Each point is reached from the start by the listed moves, each made 0, 1 or 2 times, or once backwards (-1), plus a little noise. Say if it took an odd or an even number of moves. Then give how often each move was made.
In the rows, zero is written as 100.

Moves:
(1): 127, 98
(2): 97, 137
Start: 112, 92
Points:
167, 89 => even (2, 0)
139, 90 => odd (1, 0)
169, 52 => odd (2, -1)
162, 162 => even (2, 2)

Moves:
(1): 105, 89, 95, 105, 91, 100, 93, 98, 94, 107, 109
(2): 126, 109, 96, 92, 104, 100, 101, 99, 110, 103, 91
(3): 100, 97, 124, 85, 97, 89, 98, 101, 80, 102, 115
(4): 109, 97, 102, 113, 114, 111, 115, 87, 83, 94, 100
(5): 101, 94, 102, 99, 123, 112, 87, 113, 115, 105, 93
(6): 101, 89, 123, 97, 90, 115, 91, 92, 97, 90, 93
(7): 117, 94, 118, 110, 99, 96, 108, 125, 98, 97, 81
(8): 102, 115, 110, 110, 96, 104, 93, 106, 94, 100, 103
(9): 100, 103, 107, 104, 107, 103, 104, 92, 120, 109, 114
Start: 109, 104, 90, 100, 96, 102, 102, 101, 83, 96, 102
Points:
127, 78, 189, 149, 125, 153, 65, 126, 79, 119, 137 => odd (2, -1, 1, 1, 2, 1, 1, 2, 2)
128, 111, 148, 129, 96, 158, 72, 143, 86, 61, 29 => odd (-1, 0, -1, 0, 1, 2, 1, 2, -1)
125, 66, 195, 129, 104, 158, 54, 143, 23, 74, 79 => even (1, -1, 1, 1, 2, 2, 1, 2, -1)
179, 123, 128, 120, 83, 69, 144, 147, 16, 84, 73 => odd (0, 1, 1, 1, -1, -1, 2, 1, -1)
